Rows are points. Before rounding, the points of a table are all equally far from one centre. They may lie mostly on one side of it. Write the centre, to within rounding.

Points:
|  16 |  -3 |  60 |
|  33 |  18 |  18 |
|  33 |  16 |  16 |
|  33 |  -6 |  29 |
| -21 | -46 |  19 |
| -53 |   4 |  55 |
|   1 | -31 |  54 |
Centre: | -16 |   4 |  21 |

Points:
| -15 |  -3 | -22 |  -7 | -20 |  14 | -35 |  17 |  33 |
|  34 |   7 | -12 |  19 |   1 |   5 |  -4 |   0 |   8 |
| -23 |  13 | -60 |  11 | -27 |   0 |  -6 |  10 |  -1 |
| -17 |  34 | -25 | -26 | -40 |  -6 |   8 |  -3 |  49 |
| -58 | -13 |   3 |  -3 |  -6 | -25 | -10 | -11 |  16 |
| -45 |  10 | -23 | -27 | -14 |  -8 |  -1 | -21 | -17 |
|   3 |  37 | -27 |   5 | -15 |  -6 | -29 |   4 |  25 |
|  -2 |  40 | -36 |   3 | -49 | -26 |  24 |  14 |   1 |
| -27 | -35 |  -1 |   5 | -12 | -25 |  -8 |  17 | -15 |
| -13 | -38 | -10 |  19 | -36 | -25 |  43 |   0 |   6 |
|  11 |  -6 | -30 | -35 | -39 | -18 |  -1 |  -7 | -16 |
|  -3 |  27 |  19 |  -5 | -43 |  -5 |  19 |  35 |  34 |
| -15 |   1 |   5 |   7 |  11 |  36 |   1 |   5 |  13 |
|  23 |  10 |   6 |  43 | -25 | -11 |   0 | -22 |  15 |
| -59 |  13 | -21 | -12 | -23 |  -2 |  34 |   3 |  -7 |
| -26 |  23 |  -2 | -15 | -32 |  23 |  -1 |  31 | -14 |
Centre: | -13 |   3 |  -6 |   3 | -28 |  -7 |   8 |  -3 |  11 |

Points, 21 rows:
|  17 | -11 |  -2 | -22 |   1 | -28 | -21 |  12 | -42 |  -8 |   2 |  15 | -47 |  17 |
| -30 |  17 |  24 |  11 |   1 |  10 |  -3 |  26 | -22 |  21 |   1 |   5 | -29 |  52 |
|   9 |  -7 | -44 |   6 |   0 | -41 |  18 |  46 |   3 | -14 |  18 |   4 | -37 |  36 |
|  10 |  53 | -17 |  -8 |  29 |   9 |  10 | -12 |  12 | -18 |   8 | -14 | -18 |  25 |
|   0 | -21 |   2 |  16 | -15 | -16 |  54 |  18 |  11 |   4 |  25 |  21 | -19 |  21 |
|  16 | -17 | -30 |   7 |   7 | -11 |  -4 | -25 |   5 | -13 |  30 |  -1 | -56 |  25 |
| -12 |  37 | -34 |  -9 |  -9 | -34 |  -8 |   9 |   0 | -35 |   3 |  -5 |  -7 |  43 |
| -25 |  32 | -29 |   6 | -14 |   2 |  12 |  11 |  15 |   7 |  48 |  17 |  -8 |  35 |
| -16 |  15 |  13 |  22 |  15 | -16 | -37 | -25 |  19 |  10 |  24 | -15 | -29 |  19 |
|  30 |  34 | -11 |  -7 |   6 | -11 |  26 |   6 |  19 |  23 |  35 | -32 | -52 |   5 |
|  10 |  11 |  -8 | -20 |  -4 | -25 |  -7 |  13 | -44 |   3 |  -4 |   5 | -35 |  56 |
|  12 |  23 |  14 |  37 | -21 | -10 |   7 |  12 |  28 | -10 |  -6 |  24 | -28 |  40 |
|  -8 |  34 | -33 |  14 | -22 | -12 |  -6 |  13 |  25 |  13 |  -4 |  -7 | -43 |   8 |
|  -5 |  30 | -10 |  37 |  20 |  -4 |   4 |  -5 |  -6 |   2 |  47 |  19 |  -3 |   6 |
| -14 |  10 |  -9 |   1 | -15 |   4 |  11 | -22 |  27 |  34 |  24 |   1 | -13 |  30 |
| -29 |   5 | -25 | -14 |   0 |   1 |   0 |   4 |  47 | -15 |  23 | -28 | -14 |   2 |
|  -7 |  12 |  29 |   6 | -34 | -15 |  10 |  -3 |  25 |  16 | -11 |  16 | -20 |  24 |
|  11 |  33 |   3 | -10 |  -6 |  -6 |  -8 |  18 |  32 | -21 | -20 |  16 |   2 |  41 |
| -19 |  24 | -14 | -15 |   1 |   1 |  38 |  20 |  12 | -16 |  16 | -53 |  -4 |   8 |
| -11 |  16 |   4 |   9 | -14 | -34 |   3 |   4 |  33 | -19 |  -6 |  10 | -17 |  60 |
| -28 |  30 |  -2 |  16 |  -1 | -38 |  23 |  12 |  39 |   6 |  17 |  -2 | -41 |  21 |
Centre: |   6 |   8 |   5 |  -1 |  -1 | -10 |   1 |  19 |   1 |  -8 |  23 | -10 | -21 |  20 |

Points, 30 rows:
| -13 |  24 |  -5 |  45 | -27 |  19 | -12 |  -9 |   7 |  24 |  23 |  34 |  26 | -45 |  26 |   9 | -20 |   4 |  -6 | -23 |  35 | -31 | -11 | -20 |
|   2 |  25 |  -4 |  31 | -32 | -10 |  -5 | -39 | -17 |  18 |   3 |  48 |  -4 | -12 |   6 |  -3 | -41 |   4 | -38 | -52 |   0 | -30 | -11 | -15 |
|   8 |  13 |  -6 | -15 |  -8 | -44 | -16 | -49 |  -5 |  20 | -13 |  12 |  -4 |  -9 |  26 |   7 | -27 | -10 | -17 |  24 |  13 |   0 |  42 |  -2 |
|  -5 |   4 |  13 |  34 | -40 |   8 | -24 | -10 |  -9 |  36 |   5 |  17 |  -4 |  -3 |  10 | -12 | -52 | -30 |  -3 | -11 |  53 | -15 |  -8 |  44 |
|  14 |  -4 |  17 | -15 |  -9 |  15 | -21 | -25 |  13 |  37 | -12 |   7 |  17 |  13 |   7 |   3 | -10 | -36 | -59 |  -6 |  13 |   1 |  -2 | -22 |
| -30 |  27 | -11 |  19 | -10 |  28 | -23 | -24 |  34 |  29 |  14 |  26 |  11 | -11 |  19 |  -8 | -17 | -37 | -27 |  -3 |  25 | -17 |  31 |  -5 |
|   3 | -24 | -10 |  -8 | -21 | -12 | -32 | -30 |  -1 |  36 |  -1 |  36 |  36 |   6 |  20 | -22 | -38 | -21 | -22 |  -2 |   4 |  -2 |  -4 | -22 |
|  12 |   9 |  -3 |  19 |  -7 | -12 | -23 | -21 |  -6 |  27 |  30 |  35 | -14 |  26 |  10 |  -8 | -10 | -44 |  -9 | -14 |  15 | -46 |   3 | -14 |
| -22 |  11 |  30 | -15 |   2 | -23 | -10 |  -5 |   5 |  44 |  -5 |   4 |  30 |   0 |   4 |  -9 | -43 | -37 |  -3 |  -7 |  23 |   4 |  -5 |  -1 |
|  -1 |  29 | -11 |  25 |   9 | -21 |  -3 | -27 |  -3 |   8 |  -3 |  24 |  28 |  -3 | -14 | -44 | -11 |  -5 | -23 | -31 | -13 | -19 |  13 |  18 |
| -17 |  15 |  -1 |   4 | -29 |  39 | -43 |   4 |  15 |  13 |  -2 |  35 |  -7 |  -5 |  -7 | -11 |   4 | -21 | -26 | -29 |  15 |   2 |  -8 |  -9 |
|   8 |   9 |  29 |  15 |   2 | -15 | -19 |  20 |   2 |  32 |  12 |  33 |  20 | -14 |  17 | -28 |   9 | -18 |  -2 | -20 |   9 | -31 |  14 | -10 |
|  10 | -16 |  10 |  16 | -32 | -27 |  -9 | -35 |  12 |  27 |  23 |  25 |  18 |  -3 |  15 |   1 | -43 | -31 |   7 | -26 |   7 |  -1 |  -7 | -32 |
|  14 |  24 | -29 |  10 |   3 |   7 | -24 | -19 |  18 |  53 |   1 |  11 |  17 |   7 |  22 |   9 | -44 | -30 | -30 |   8 |  52 | -19 |  -3 | -18 |
| -22 |  31 |   9 |  17 |   2 |  -2 |  29 | -43 | -12 |  42 |   6 |  25 |   3 |   7 |  28 | -10 | -37 | -36 |  -4 |  -1 |   6 | -19 | -10 | -17 |
|  12 | -17 | -25 |  22 | -13 |  -9 | -21 | -15 |  -4 |  60 | -22 |  23 |   8 |   9 |  -3 |  -4 | -24 | -20 |  -9 |  26 | -14 | -44 | -18 |   7 |
|  -4 |  -8 |  -2 | -13 | -21 |  19 |   4 | -34 |   9 |  52 |  17 |  41 |  15 | -20 |   4 | -22 |  -5 | -21 |  -7 | -25 |   8 | -24 |  24 |  -2 |
| -11 |  13 | -15 |  21 | -13 | -28 | -18 | -13 |   7 |  32 |  22 |  41 |  34 |   3 |  27 |  15 | -47 | -16 | -12 | -18 | -13 |  -4 |  -6 |   8 |
| -19 |  21 | -12 |  28 | -10 |  -5 |   0 | -18 |   6 |  47 |  12 |  24 |   5 |  11 |   5 | -11 |   5 | -24 |   7 | -35 |  -7 |  12 |  15 | -27 |
|  10 |  24 |  -2 |  31 | -36 |  21 | -44 | -52 | -17 |  30 |  -3 |  14 |   9 |  13 |  36 | -16 | -29 | -39 | -17 | -13 |  -2 |  -2 | -21 |  -9 |
|   3 |   5 |  14 |  56 | -30 |   4 |   5 |  -7 |  32 |  28 |  38 |   6 |   9 |  -2 |   1 | -31 |  -9 | -16 | -29 | -15 |  18 |   5 |   3 | -21 |
|  15 |  19 |  -6 |  29 |   2 |  13 |  29 | -15 |  -4 |  24 | -32 |   6 |   0 |  -3 |  34 | -11 | -17 | -30 | -36 | -36 |  22 | -17 |   5 |   9 |
|  20 |  35 |  -5 |  31 | -16 |   9 |  -5 | -37 |  13 |  33 |  -1 |  -2 |  33 | -32 |  12 | -26 | -34 | -24 | -52 |   1 | -26 | -19 | -10 |   3 |
|   4 |  43 |   4 |  25 |   5 |  34 | -26 | -40 | -18 |  18 | -13 |  21 |  16 |   5 |  15 | -22 |   8 | -14 | -28 | -21 |  -6 | -29 | -12 |  23 |
| -23 |  13 |   8 |  54 | -31 | -16 |  21 | -33 |  -2 |  52 | -20 |  13 |  38 | -13 |  27 |  -9 | -34 | -13 | -18 |  -1 |   7 | -14 |  19 |   4 |
|  -1 |   4 |  -2 |  19 | -27 |   1 | -35 | -54 |  19 |  41 |  30 |  39 |  25 | -15 |  27 | -22 | -41 |  31 | -20 |   3 |  19 | -24 |   0 | -15 |
|  18 |  41 |  24 |  13 |  -2 |  29 | -20 |  -7 |   0 |  18 |   6 |  38 |  12 |   5 |  18 | -24 | -30 | -45 | -20 |   4 |  10 | -25 |  12 |  -6 |
| -27 |   7 |  -9 |  29 | -42 |   0 | -24 | -31 | -27 |  37 |  14 | -11 |   5 |  -8 |  11 | -35 | -37 | -23 | -41 |  -5 |   7 |   0 |  22 |  11 |
|  32 |  14 | -31 |  22 | -28 |   9 | -18 | -39 |  -6 |  25 |   5 |  35 |  32 | -10 |  36 | -16 | -37 | -33 | -18 | -10 |  29 |   3 | -16 | -19 |
|  -2 |  36 |  12 |  27 | -47 |   4 | -52 | -28 |  -4 |  47 |  -5 |   4 |  16 |  -1 |  35 | -28 | -41 | -32 | -27 |   0 | -14 | -11 | -14 |  -4 |
Centre: |   6 |  21 |   2 |  16 | -25 |  -4 | -12 | -22 |   3 |  26 |  -3 |   9 |   2 |  -8 |   5 |  -5 | -16 |   1 | -13 |   1 |  16 | -13 |  -5 |   1 |

Points, 29 rows:
|  -6 | -13 | -21 |  25 |  46 | -19 |  20 | -34 |  45 |   3 | -27 |   7 |  32 |  32 |   8 |   2 | -17 | -23 |  13 |  24 |   6 | -14 | -42 |  16 |
|   2 |  12 |  -3 |  20 |  30 | -16 |  -1 | -33 |  35 |  33 | -10 |   8 |  -4 |  -1 |  26 | -12 | -28 | -36 |  24 |   9 |  -2 |  -4 | -20 |   6 |
| -22 |  18 |   5 |  29 |  30 | -14 |   0 |  -6 | -28 |  42 |  -5 |   5 | -12 |  22 |  27 |   1 | -21 | -32 |  -2 |  21 |  15 |  -7 | -20 | -12 |
|  -6 |   2 |  13 |  30 |  24 |  11 |  10 |   7 |  31 |  19 |  -9 | -10 |   1 |  19 |  30 |   7 | -58 | -12 |   1 |  37 |   2 |  15 | -25 | -28 |
| -30 |  11 | -19 |  59 |   7 | -13 |  -9 | -21 |   2 |  16 | -14 |   2 | -18 |  14 |   4 |  23 | -16 |   4 |  26 |  17 |  45 |  -1 | -11 |  -5 |
| -33 |   8 |   7 |  35 |  15 |  -8 |  19 | -29 |   9 |  43 | -15 |  19 |  29 |  42 |  41 | -10 | -35 | -14 |  17 |  29 | -23 | -29 | -33 |  -7 |
| -30 |  24 |  -5 |  44 |  17 |  -6 |   6 |  22 |  32 |  36 |  -6 |  -9 |   3 |  19 |   7 | -18 | -35 | -43 |  14 |  14 |  15 | -31 | -29 | -12 |
|  -6 |   8 |   5 |  42 |  45 | -34 |  37 |  11 |  -4 |  15 | -26 |  -3 |  -7 |  -4 |  52 |   0 | -21 |  -5 |   0 |  24 |  15 | -29 | -55 |  -2 |
| -36 |  43 | -20 |  36 |   9 |  -1 |  22 |  14 |  39 |  16 | -21 |  19 | -24 |   0 |  23 |  -1 | -19 | -10 | -10 |  30 |  19 | -21 |  -5 | -19 |
| -35 |  11 |   3 |   2 |  26 |   3 |  23 | -19 |  11 |   9 | -10 |  -3 |  -2 |  12 |  41 | -26 | -20 | -18 |  -1 |  13 |  21 | -16 | -46 |  -5 |
|  -5 |  19 |  21 |  14 | -12 | -11 |  25 |   4 |  38 |  29 |   5 |  19 |   2 |  31 |  36 | -22 | -29 |  16 |  31 |  13 |  11 | -10 | -28 | -18 |
|  -9 |   9 | -24 |  37 |  24 | -15 | -23 | -12 |  32 |   5 | -25 | -11 | -16 |  -6 |  20 |   3 |   9 |   2 |  19 |  18 |   6 | -15 | -34 | -25 |
| -25 |  18 |  14 |  30 |  19 | -17 |  12 |  -7 |  34 |  17 | -12 |  18 |   4 |  26 |  41 | -41 | -19 | -23 | -10 |  15 |   8 | -12 | -47 |   6 |
| -30 |  43 |  26 |  33 |  20 | -26 |  18 |  -6 |  28 |  22 | -10 |  19 |  -7 |  14 |  37 |  25 | -18 | -22 |  20 |  19 |   5 | -15 | -48 | -11 |
| -13 |  10 |   5 |  12 |  11 |  10 |  18 |   4 |  29 |  50 |  -8 |  20 |  -1 |  50 |  28 |  22 |  -8 | -16 |  -4 |  23 |   2 | -12 | -52 | -40 |
| -29 |  -3 |  -5 |  42 |   9 |   9 | -14 | -13 |  12 |   9 |   9 |   7 |   0 |  35 |   8 |  11 | -49 | -21 |  26 |  -5 |   4 |   6 | -33 | -12 |
| -27 |   7 |   7 |  28 |   4 |  -3 | -28 |   7 |  33 |  42 |   0 |  26 |  16 |  28 |  37 |  19 |  -9 | -16 |  -4 |  19 |  -2 | -12 | -34 | -34 |
|  -9 |  23 |  37 |  51 | -14 |   1 |  14 |  -3 |  15 |  43 |  -7 |  14 |  13 |  17 |  31 |  22 | -34 | -20 |  33 |  15 | -21 | -18 | -26 | -29 |
| -14 |  17 |  14 |  35 |  36 | -41 |  10 |   5 |  21 |  16 |   9 |   2 |  -1 |  36 |   8 |   4 | -44 |   8 |  -2 |  32 |   6 |   9 | -35 |  -2 |
| -25 |  15 |  26 |  40 |  25 | -14 |  21 |  10 |  40 |  23 | -28 |  27 |  -4 |  27 |  13 | -19 | -29 | -21 |   3 |  21 |  30 | -19 |  -4 | -21 |
| -32 |  -1 |  19 |  52 |   8 |   7 |  12 |  -2 |  15 |  35 |  -1 |   2 |   7 |  34 |  17 | -17 | -17 | -37 |   5 | -19 |  13 |  -9 | -31 | -18 |
| -29 |  15 |   0 |  18 |  15 |   2 |   7 |  16 |  31 |  14 | -39 |  11 | -28 |  30 |   0 |  13 | -18 |  -9 |  -2 | -19 |  24 |  -6 | -47 | -25 |
| -47 |  23 |  -1 |  49 |  -8 |  11 |  13 | -11 |  45 |  55 | -35 |  -5 |  18 |   0 |  32 |  -9 | -42 | -13 |  -2 |  31 |  18 | -24 | -39 |  -8 |
|   3 |  11 |   7 |  38 |  60 | -46 |  -2 |   7 |  -1 |  45 |  -8 |  10 |  15 |  -4 |  18 |   4 |  -6 |  -8 |   9 |  21 |   3 | -14 | -16 |  -1 |
|  -4 |  25 |  16 |  16 |  35 |   3 |   0 |  -6 |  11 |  28 | -21 |  11 |  23 |   6 |  51 |   4 | -30 | -27 |  -5 |  -1 | -12 | -17 | -10 | -24 |
| -24 |  25 |   4 |  40 |   4 | -21 | -13 | -11 |  43 |  36 | -25 |  24 |  27 |   7 |  58 |  -3 | -42 |  -3 | -14 |   7 |   6 | -19 | -60 |  -5 |
| -27 |   5 |   6 |  46 |   1 |  19 |  -3 | -30 |  36 |  43 |  -3 |   6 |  13 |  16 |  22 |   7 | -15 | -36 |  28 |  36 |  -4 |  -5 | -39 | -21 |
| -18 |  29 |   3 |  40 |  21 |   7 |  30 |  -3 |  40 |   1 | -31 |  48 |   8 |  41 |  21 |  19 | -39 | -32 |  17 |  10 |   6 |   0 | -50 | -40 |
|  -7 |  46 |  17 |  15 |  13 | -14 |   0 |  -8 |  26 |  43 | -10 |  44 |   2 |   3 |  28 |   0 | -29 | -26 |   9 | -13 |  -6 | -23 | -32 | -34 |
Centre: |  -5 |   7 | -13 |  35 |  -1 |  -9 |  23 |  -1 |   6 |  22 | -25 |  24 |  26 |  -3 |   0 |   5 | -21 |  -1 |   2 |  16 |   9 |  -8 | -41 | -14 |

Points (30 x 24):
|  -3 |  19 |   9 |  -7 |  -8 |  -9 | -26 |  12 |  13 |  24 |  15 |  -8 |   7 |  23 |  15 |  -4 |   1 |  12 |  -9 |  37 |  17 |  -1 |  31 |  12 |
| -21 |   3 |   9 | -33 |  -3 |   2 | -20 |  12 |   3 |  11 |  -6 |  10 |   2 | -10 |  -4 |  18 |  -6 |   0 |   4 |  24 |   7 |   7 |  28 |   7 |
| -20 |  -5 |  10 |   9 |  10 |  -1 |  -1 |  18 |  34 |   6 |  -7 |  -8 |   0 |  17 |  12 |   2 |  -6 |  -1 | -10 |  20 |   3 |  11 |  39 |  30 |
|   6 |   2 |  -2 | -15 |   0 |  17 |  -9 |  22 |   4 |  28 |  -6 |  15 |   3 |   3 |  22 |   3 |  -1 |  -6 | -28 |  27 |  12 |  -6 |  29 |   5 |
|  -6 |  21 |  -8 | -22 |   2 |   3 | -29 |  22 |   4 |  16 |   3 |   0 |  23 |  13 |   9 | -18 | -12 | -10 | -10 |  17 |  17 | -27 |  51 |  20 |
|  -7 |   3 | -15 |  11 |  -6 |  -5 | -17 |  25 |  18 |  16 |  12 |  12 |   7 |  21 |   9 |  11 | -11 |  -1 | -17 |  23 |   9 |   3 |  57 |  -8 |
|  -4 | -14 | -25 | -19 |   3 |  12 |  -9 |  30 |  -7 |  31 |   0 |  -3 |  14 |   6 |  -1 |  -7 | -11 |  -1 | -10 |  30 |  19 |  -3 |  41 |  -4 |
|   1 |  20 | -11 |  -1 |   4 |  13 | -34 |  27 |  20 |  22 | -16 |  10 |  12 |  33 |   8 |  -8 |  -8 |  -9 |   0 |  23 |  21 |  -3 |  30 |  13 |
| -23 |  17 |  -3 |  -9 | -11 |   7 |   1 |  30 |  -4 |  21 |   7 |   6 |  20 |   2 |  -4 |   6 |   3 |  16 |  -5 |  17 |  -8 | -19 |  25 |  26 |
| -16 |   5 |  -2 | -24 | -14 |  16 | -34 |   2 |   5 |  18 | -10 |   3 |   0 |  25 |   1 |  -2 | -13 | -20 |   7 |  17 |   0 |   2 |  27 |  11 |
|  -1 |   7 | -15 |   3 |  10 |  28 | -37 |  16 |   7 |   5 |   3 |  14 |   0 |   6 |   3 |  13 |   0 | -11 | -16 |  16 |  29 | -10 |  36 |  14 |
| -19 |  19 | -25 | -14 |   9 |   8 | -32 |  18 |  -1 |  12 |  11 |  -8 |   9 |   1 |  16 |   2 | -10 |  -6 | -24 |  22 |   2 | -12 |  37 |   7 |
|  -7 |  10 | -15 |  -5 |  -6 |   6 | -35 |  22 |   7 |  33 |  -5 |   1 |  -2 |   9 |   2 |  -7 |  10 | -15 |  17 |  28 |  10 | -13 |  45 | -12 |
|  10 |   7 | -11 | -15 |  12 |  18 | -32 |  37 |  11 |  22 |  15 |  -4 |   2 |  14 |   5 |  -9 | -13 |  -4 |  -5 |  33 |  14 | -13 |  29 |  17 |
|  12 |  10 | -29 | -20 |   1 |  15 | -26 |  24 |  19 |  10 |   7 | -10 |  16 |  20 | -16 |   9 |  -9 |  -5 | -11 |  32 |   7 |  -1 |  45 |   2 |
| -10 |   3 | -15 | -23 |   9 |  14 | -43 |  13 |   2 |  17 |   3 |   0 |  22 |   6 |   8 | -11 | -19 |  -3 | -22 |  23 |  11 |  12 |  28 |  16 |
| -17 |  -3 |  -6 |  -5 | -12 |   9 | -34 |  24 |  10 |  40 | -10 |  -7 |  17 |   5 | -14 |  17 |  10 |  -8 |  -9 |  17 | -10 |   1 |  38 |   8 |
| -15 |   6 | -15 | -14 | -11 |  19 | -24 |  19 |  24 |  29 |  -7 |  -2 |  -4 |  23 |   8 | -20 |   5 |   5 |  -1 |  25 |  20 |  -9 |  38 |  14 |
|  -2 | -29 | -10 | -26 |  11 |   5 | -21 |  16 |   2 |   9 |  18 |  -8 |  14 |  26 |   4 |  15 | -10 | -11 |  -8 |   7 |  10 |   5 |  27 |  -7 |
| -16 |  -3 | -16 | -11 |  -8 |  15 | -31 |  27 |   3 |  24 |  -3 |  -3 |  24 |  18 |  27 |   6 |  10 | -10 |   0 |  20 |  12 |  -5 |  37 |   6 |
|   2 |  11 | -15 |  -6 |  -5 |   6 | -12 |  19 |  20 |  22 |  -5 | -10 |  18 |  20 |   3 |   3 |  -3 | -23 | -16 |  22 |  40 |  -4 |  33 |   7 |
| -10 |  -5 |  -5 | -15 |   0 |  32 | -27 |  32 |  -4 |   9 |   1 |   6 |  24 |  22 | -11 |   1 | -19 |   6 |   8 |  19 |  -4 | -19 |  28 |   1 |
|  -1 |  13 | -20 | -31 |  -5 |   2 | -16 |   2 |  18 |  17 |   3 |  25 |  10 |   5 |   1 | -20 | -12 |  -6 |   6 |  25 |  12 | -11 |  12 |  15 |
| -17 |  12 | -22 | -11 |   4 |  25 | -18 |  18 |  16 |  20 |   0 |  16 |  13 |   0 |  22 |   2 | -10 |  -1 |  -2 |  13 |  -1 |   3 |  18 |  19 |
|  -7 |  16 | -29 |  -5 |  -3 |  23 | -30 |  15 |  15 |  12 | -11 |  23 |   9 |  14 |   7 | -19 | -15 |   3 |  -5 |  27 |  10 | -19 |  29 |   3 |
| -13 |  17 | -20 |  -3 |   4 |  17 |  -5 |   3 |  10 |  20 |  16 |  -3 |  11 |  15 |  13 |  -3 |  -3 |   5 |  -7 |  31 |  10 | -26 |  21 |  -3 |
|   7 |   0 |  -8 |   6 | -16 |  27 | -55 |  11 |   8 |  15 |   8 |  -2 |   5 |  16 |   4 | -15 | -13 |  -7 | -17 |  24 |   2 |   8 |  20 |   7 |
| -14 |  -3 |  -1 |  -7 | -10 |  -3 | -26 |  31 |  -6 |  13 |  10 |   1 |  12 |  -2 |  -1 |  -3 | -13 |   0 | -21 |  32 |   3 |   3 |  60 |  21 |
| -33 |  -3 |  -8 |  -2 | -13 |   6 | -30 |  12 |   7 |   9 |  -1 |   9 |  10 |   9 |   9 |  17 | -13 |  13 |   7 |  13 |  25 |   3 |  32 |   0 |
|  -4 |  18 | -13 | -10 | -13 |   3 | -21 |  21 |   4 |  29 | -14 |   2 |  23 |   1 |   5 | -13 |  -7 | -11 | -14 |  36 |  25 | -12 |  39 |  11 |
Centre: |   3 |  -1 |  -5 |   0 |  -2 |  -3 | -18 |  16 |   8 |   1 |  -3 |  -4 |  11 |   4 |  -5 | -13 |   4 |   2 |  -5 |   4 |   3 |  -3 |  26 |   4 |
